Each point is reached from the start by the listed moves, each made 0, 1 or 2 times, or once backwards (-1), plus a little noise. Is the number of moves made odd or even? Then give how often each move was made.

Moves:
(1): [ 26  31  11   9  27 -39]
(2): [-15   3  -4  -3 -22 -22]
(3): [-32   8  20 -27   8  -8]
Start: [ -5 -32  -7   6  -7 -24]
Points:
[ 38  -7 -21  39 -10 -77] -> odd (1, 1, -1)
[  4   3  26 -10  49 -48] -> odd (1, -1, 1)
[ 43 -44 -24  37   6   5] -> even (0, -1, -1)
[ -4  40  56 -29  83 -95] -> odd (2, -1, 2)

Moves:
(1): [  1  16  -9  10  -9  -4 -10  16   7  -5]
(2): [  8  -1 -20  -2  24   6  16   0 -19  -4]
(3): [17  3 -3 17  9  1 21 -9 -8  5]
(4): [ -6   4  -4   6  13   6  -8 -16  19   0]
(5): [  7  18  -5 -15   4   5  -4   2   0  -7]
(6): [ 6  8 -8  2 -5  3 -1 -9 -3 17]
(7): [-12  -1 -18  -3  -2   3   4   1   4 -23]
(8): [-17  -4 -17   6  -2  13  17  11  17   4]
(9): [-29  25  -4   1  14 -30   9  -8 -10  -2]
Start: [ 2 -9 15  7  1 -1  3 -4 -7 -8]
Points:
[ 48  43 -77  36  75  58  91 -34 -16  41] -> even (0, 2, 2, 1, 2, 2, -1, 2, 0)
[-42  -2 -26   5 -19  12  -8  35  27 -35] -> even (1, 0, -1, 0, 0, 0, 1, 1, 0)
[ -8  -3  53  38 -17 -50  27  -7 -26  33] -> even (0, -1, 1, -1, -1, 0, -1, 0, 1)
[-95  35 -38  23  43 -48  20   0   5 -15] -> even (1, 1, -1, 1, -1, 0, 0, 1, 2)

Moves:
(1): [ -1   1   1 -13   5  -5   0  10   9  11   0  -6   1  -5   3  -4]
(2): [ -7   9  -1  -4   7   6   5 -14  -2  -2  -2  -2   1  -2  13  -3]
(3): [  0   1   3  -8 -10 -12  12   5  -8   2  -6  -1   2   0 -10  -6]
(4): [ -5  -3  10   2   5  -8   7   6  -6  -3   5  -6 -12  -3  19  -6]
(5): [11 -3 -1 18 -2 -3 -6 -4 -7 -9 -1 -5 11  9 -1 -4]
(6): [ -5   3  -1  -9 -15  -7 -11  -4   0   7   4  -8   5   0   0   0]
(7): [  3   5   5  -5   0  -8   6   4  22   2  -8   1   4 -17   0  13]
(8): [-11   1   4   0 -13   3 -14   3   3  15 -15   8   0  -8   5   0]
(9): [ -4   1 -23   9  -1  -6  -2  -7   8   5  14  -6  11  -4   4   5]
(10): [ 6 -3  4 -6 -4  8 -5 -6 -2  2  5 -2  5 -4 -4  0]
(11): [-8  6  8  2 15  1  8 -6 -3 -1 -3  1  3  4 -2  9]
(12): [  0  -1   5   1   2   2  -7 -13   6   2   1  -1   1  -7   2  -3]
(13): [ 3  5 -5 -1  4  1 -2  6 -2 -3 10  5  1 -2 -3 -3]
(14): [ -9  -5   2  -6 -15  -1   3  14   5   3   5  -7  -1  -3   0 -12]
Start: [ -5   3  -8   1  -3  -6  10 -12   3   3   6   2   0   9   7   6]
Points:
[  7  38 -21 -21  18 -36  37 -52   5  -3  34 -10  38 -12 -12  20] -> odd (0, 1, 2, 0, 0, 1, 1, -1, 1, 1, 1, 1, 2, -1)
[-43  -1 -60   1 -73  -6 -23 -26   7  48  -2  -6  27  -3  12 -16] -> odd (0, 1, 1, -1, 0, 0, -1, 2, 2, 0, -1, 0, -1, 1)
[-25  28  24 -58   1  -5  21  35  21  28   1  -3 -12 -33  47 -17] -> odd (2, 2, 0, 1, 0, 0, 1, 1, -1, 1, 0, -1, 2, 1)
[ -8 -32 -17  -7 -54 -59  23  13   8  18  68 -70  24  -2  21 -28] -> odd (1, -1, 1, 2, 1, 1, 0, -1, 2, 2, 0, 0, -1, 2)
[-19  11 -30  22 -95 -42 -23 -28  20  24 -30  -6  50 -13  -3 -12] -> even (-1, 1, 2, -1, 2, 1, 1, 2, 1, -1, -1, 1, 0, 1)
[ 16   6 -73  24 -63 -55 -60 -30  -5  33  33 -14  64  15 -29 -21] -> even (1, -1, 2, -1, 2, 2, -1, 1, 2, -1, -1, 2, 2, -1)
[-20  -9   2  37 -61  17 -51 -64  40  24  -3 -20  44 -33  37  -4] -> even (-1, 1, -1, 0, 2, 0, 1, 2, 1, 2, 0, 2, -1, 2)
[-44  -1   2 -16   1 -43   8   4  -3  13  89 -48   2   6  27 -34] -> odd (1, -1, 0, 2, 0, 2, -1, -1, 1, 0, 2, 2, 2, 2)

Moves:
(1): [-1 -1  3  2  0  1  6 -3  3 -2  8 -6  3  0 -5  4 -1 -6  3 -2  1  6 -1  5]
(2): [-5  8 -2 -6  4 -1 10  6  0  2  3 11 -7 -2 -1 -6 -9  9 -9  6 -3  0 -8  3]
(3): [ -1  -4   9   6  -8  -1  -6 -11  -2  -2   2   0   2  11   0  -1  -5  -3
   3   0   1   6  -5  10]
(4): [ 2 -5  1  1 -3 -4  0 -3  2  6 -4  1 -1  3 -4 -2 -1 -1  5 -4  5 -1  1  7]
(5): [  3  -7  10   0  -1   0  -1 -11   4   8   3  -9   4   1  -5  -2   4  -2
  -5   0   7  -6   2  -3]
(6): [  2  -7  -2  -9   1  -1  -5  -2  -1  -1   1 -13   5  -6   6  -5   3  -3
  -9   5   7  -2   6   3]
(7): [  1   1   4   9  -1   3  -5   2   3  -1  -6  -6  -4  -1   1 -11   8 -10
  -6   2   1   1  -5  -1]
(8): [ -4  -3   4   0   4  -1   1   1  -9   0   9  -5   0 -10  -5  -5   1  -5
   1   3  -3  -4  10   1]
(9): [ 13  -5   2   0  -1 -11  -5   1   0  -2  12  -2   2   2  -3   4   8   7
  -1  13   0  -7   5   7]
(10): [-5  1 -6 -1 -2 -4 -3  8  5 -5 -3  2  3  4  4  5  0 -9 -5 -2 -7 -2 -1 -6]
(11): [ -7  -1   4   2   1   2  -1   9  11   0  -8  -1   0   0  -2   7 -11 -11
  -3   3   6  -2   3  -7]
(12): [ 2  1  2  1  1 -5  2  0  1 -1  2  0  2  1 10 -4 -1  2  0 -1 -2 -5  4  9]
(13): [  2 -13  -6   2   5  -6  -1   3   8   3   4   8   4  -1   4 -14  10   6
  -1  -2  17   6  -1   7]
(14): [  4  -2   6   6   6   0  -3  -1  -3   3   1  -4   6   3 -11   5  -6  -3
   5  -4  -2  -2  -7   0]
(15): [  2   0   8 -11   4  -3  -4  10   0   0   5   1   5 -18  -1   9  -3  -1
 -10   3  -7   5   2  -6]
(16): [-1 -2 -7 -5  4  6 -4 -6  4  2  0 -1  4 -5  6 -2  4  6 -8  5 -9  5 -1  4]
(17): [  1  -4   0   4  -5   3   4   1   4  -1  -2  -4   6  -5   4  -3   3 -10
  -4   2   0  -5   2  -3]
(18): [  1 -13  -4  -6   4   8   4  -3   6  -9   6 -15   3  -6  -1  -4   2  10
  -5  -2  -1  -3  -3   0]
(19): [  9   4   5 -10  -4  -4   4  -7   4 -10   6   7   9   4 -15  10   8  -9
   8   3  -3   2  11 -10]
(20): [ -3   1  -2  -1  10   0   0   7  -4  -1   8  13 -18   6   5   5  -9  -7
  -3   3  -3   1   3   2]
(21): [ -1   1   0   2  -5  -2   0   0  -5 -11  -5  -2  -3   3  -2  12   7  -3
  -8   1   0  -2   7   7]
(22): [ -2  11  -6   8  -6   3   5   7   4   4  -4  -2  -3   6   0  -8 -13  -6
  -5  -9  -2  -2   2 -11]
(23): [ -2  -2   2   6  -3   7   9   9 -10  -2 -14  -3  -2  14  13   0   8   2
  -6  12 -14   3   6   5]
(24): [-1 -4  4  1 -1 11  1  0  4  4  2 -7  7 -5 -4  1  1 -2 -1 -5  4 -4 -5  4]
Start: [-16  -1   7  -4   7  10  -4   4  -3   0  -6  -4   8  -5  -4   1   9   0
   3  -1  10   6  -6   8]
Points:
[-25 -18  24 -25  16 -13  22  43  31  -7  -4  27  37   3  21  27  -6  30
 -29  56 -26  44 -15  33] -> odd (2, 2, 1, 0, 0, -1, -1, -1, 1, 1, 2, 1, 1, 0, 2, 1, 0, 0, 0, -1, -1, -1, 2, -1)
[-40  41  34  14  -3  -6  24  18   1  11   7   7   0 -27 -17  -3 -40 -44
 -20   2  -1 -35  17   0] -> even (0, 2, 0, 0, 1, -1, 0, 2, 0, 0, 1, 2, -1, 0, 0, 0, 2, -1, 0, 0, 1, 1, -1, 0)
[-30  -9  -3 -26  39  11  14  55  47  19  33 -11   5 -44 -23   9 -69 -59
 -36 -15  55  -3   7 -11] -> even (2, 1, -1, 1, 0, 2, -1, 0, 0, 0, 2, 0, 1, 1, 1, 0, 1, 0, 0, 2, 0, 2, -1, 1)
[ 10 -73  75 -19  31  11  10  13   0 -18  28 -51  18  -7 -15  20  21 -43
 -64  95   4 -19  33  77] -> even (1, 2, 1, 2, 1, 2, 1, 1, 2, -1, 2, 1, 0, 2, 1, 1, 2, 1, 1, 2, 1, -1, 2, 1)
